Every row gives one point. Examples show where two turns around zero, p and q, send a point. Where does a point land after both, in the order given? Backwards means that the second turn is done in reverse. Each puzzle has new turns, and all numbers are rounded.
(in the rows, 128 means zero)

Turn p:
[146 146] => [106 140]
[145 100] => [150 152]
[82 92] => [175  93]
[140 174] => [ 80 127]
Turn q:
[ 91 105] => [ 89 108]
[156 177] => [160 175]
[143  77] => [139  76]
[117 161] => [120 162]
[133 120] => [132 120]
Where do these land?
q, then p: [154 111] => [140 157]
p, then q backwards: [127 112] => [143 133]
q, then p: [167 148] => [101 162]
p, then q backwards: [ 65 140] => [138  65]

Turn p:
[132 154 103 154 113 144] => [167 121 139 129 100 126]
[112  90 164  90 149 100] => [ 70 133 111 118 171 132]
[167  98 109 149 109 157] => [173 151 107 163 137 121]
[150 162 140  87 125 163] => [106 170 132 140  81 138]
[104 148  67 103 122 165] => [154 123 105 115  81 184]
[123 127 139 140  93 144] => [149 148 120 109 123 107]
[101 117 172 201 186  62] => [114  72 200 115 207 100]
[134 128 131 100 126  89] => [ 91 107 110 134 125 116]
Turn q:
[194 121 193 121 139 161] => [128  82 104  92  53 144]
[ 90 116 154 111  89 149] => [174 103 127 165 135 146]
[112 113  84 116 107 106] => [151 170 133 130 161 124]
[152 156 187 142 120 106] => [131  75 158 104 100 105]
[ 95 142  97  96 164 106] => [112 163 114 162 144  83]
[155 137  85 165 122 168] => [ 94 157 146 115 123 184]
[ 97 111  96 144 155 101] => [107 146 113 129 180 110]
Where do these land?
p, then q backwards: [190  63 127 203 137 154] => [ 36 113 102  86  79  99]
q, then p: [ 62 112 124 122  72  95] => [117 129 180 198 161 122]
p, then q: [122 155 118  77 142 154] => [146 126 154 171 125 166]
q, then p backwards: [144 138 103 176 134 137] => [ 98 131 153 104 164 130]
p, then q backwards: [107 148 179 100 131 140] => [167 151  90 149 147 116]
q, then p backwards: [122 164 107 129 160 120] => [153 138 168 109 134 116]
p, then q: [130 124 123 108 167 124] => [114 109 116 152 140 152]
p, then q: [107 118 140  84  70 119] => [149 190 145 155 144 105]
p, then q: [169 130 131 152 138 109] => [114 100 132  95 153 123]
